Rows are points. To make a cloud, some directions were put in groups of two or more. Within a group, all points are equally far from the middle, so they leave a hole (a ring in 2 directions, a hollow ball in 3). The other directions are filled evenly. Then the cloud was stretched, turned, moved and blurred a little. How many holes are there, and how many directions does each take, smallest first?
In the rows, zero is written as 128.

Cloud (13 x 2):
[[139 133]
 [101 149]
 [168 161]
 [140 187]
 [120 146]
 [146 187]
 [119 104]
 [105  77]
 [ 83 138]
 [148  96]
 [171 126]
 [153 155]
 [102 134]]
Holes: 0

Cloud, 21 rows:
[[180 110 131]
 [152  99 163]
 [127 100 164]
 [136 167 130]
 [164 127 156]
 [123 103  79]
 [ 72 143 103]
 [ 99 132 152]
 [ 99  91 140]
 [123 100 163]
 [165  85 132]
 [122  97  84]
 [109 139 154]
 [149 147  78]
 [178 134 118]
 [ 79 139  81]
 [167 152 109]
 [178 124 139]
 [101 114 155]
 [ 81 132  81]
 [118  81 142]]
Holes: 1 (3)

Cloud:
[[108  92 100]
 [161  97 145]
 [104  77 109]
 [151  71 115]
 [135 105  92]
 [115  89 178]
 [ 98 121 145]
 [153 163 147]
 [137 143 166]
 [135 152  79]
 [ 99 139  93]
 [158 141 145]
 [159 163 114]
 [121 141 165]
 [134 148  78]
 [114  67 104]
 [108  79 104]
 [124  70 100]
 [131  88  94]
 [143 134 166]]
Holes: 1 (2)

Cloud (30 x 4):
[[110 183 158 126]
 [ 98  55 106 119]
 [ 80 165 138 152]
 [159  71 148 144]
 [ 69 109 123 140]
 [151 163 104  83]
 [129  61 147 105]
 [173 135 109 123]
 [156  92 125 122]
 [ 77 178 126 127]
 [ 84 148 170  92]
 [113  86 101 177]
 [128 109 152 165]
 [129 113 138 113]
 [105  92 106 134]
 [120 171 130 112]
 [ 53 147 169 130]
 [137 114 105  88]
 [127 164 150 129]
 [140  87 105 158]
 [120 124 104  90]
 [114  70 138  99]
 [118 158 147 187]
 [156 145 115  93]
 [137  90 140 105]
 [117 125  87 143]
 [140 153  96 150]
 [ 85 117 122 140]
 [101 151 103  70]
 [140 164 107 102]]
Holes: 0

Cloud, 26 rows:
[[124 126 159 157]
 [118  84 117 108]
 [118 121  81 141]
 [165 105 165 158]
 [182 148 154 156]
 [120 122 148 161]
 [166 164 161 140]
 [156 146 169 160]
 [117 145 180  84]
 [119  95 107  81]
 [100 130 135 145]
 [186 130 145  97]
 [ 87 142 108  86]
 [114 160 134 139]
 [ 88 134  94 113]
 [122  96 128  71]
 [191 125 152 101]
 [ 85 128 117  77]
 [147 156 125 161]
 [ 97 130 136 139]
 [147 152 165  64]
 [119  93  99  92]
 [159 143 188  83]
 [143 112  88 100]
 [194 140 145 129]
 [157 130  98 159]]
Holes: 1 (4)

Cloud (54 x 6):
[[130 149 159 171 113 134]
 [ 73 117 167 144 103  69]
 [160  98 118 156 119 164]
 [186 118 119  93  82 130]
 [118 105 171 145  90  80]
 [128 135 142 157 119  88]
 [ 91 147  99 169 157 145]
 [122 144 145 100 123 158]
 [192 129 154 127 122 121]
 [ 90 123 120 164 174 111]
 [124 116 170 113  89 148]
 [144 115  94 142 173 173]
 [160  87 130 117 115 147]
 [115 138 112 185 156 145]
 [ 93 151 166 142 115 145]
 [ 81 118 156 201 146 141]
 [165 123 128  92 137 191]
 [166 138 141  71  83 131]
 [138 124 150 173 113 124]
 [113  84  84 188 150 166]
 [ 97 102  75 119 113 162]
 [103  92 176 146 156 136]
 [195 130 152 125  97 137]
 [ 85 141 136 160 102  96]
 [ 99 121 160 181 110 114]
 [107  87 116 106 151 123]
 [ 97 105 151 182 104 146]
 [ 89 130 107 151  73 138]
 [125 145 110 112 119 186]
 [134 123  99 151 179 174]
 [131 105 139 141 178 190]
 [105 106 156 125  99 147]
 [142  99  56 132 136 180]
 [191 150 112 108 114 190]
 [ 76 100 158 171 112 108]
 [148 133  95 169 150 163]
 [150 114 156 142 180 144]
 [136  91  76 129 158 130]
 [ 90 139 154 168 167 139]
 [152  95 175 110 112 156]
 [191 160 149  95 110 130]
 [131 149 158 138 170 141]
 [ 92 131 118 117 135 152]
 [134 100  83 132 164 170]
 [110 100  86 119 169 123]
 [102 103 130 171  89 114]
 [131 111 144 121 171 181]
 [133 105 151 163 139  98]
 [ 96 119 207 152 143 141]
 [164 140 110 142 138 141]
 [ 78 111 166 161 166 139]
 [154 105 129  83 108 150]
 [125  95 178 161 131 162]
 [113 158 178 149 121 121]]
Holes: 1 (4)
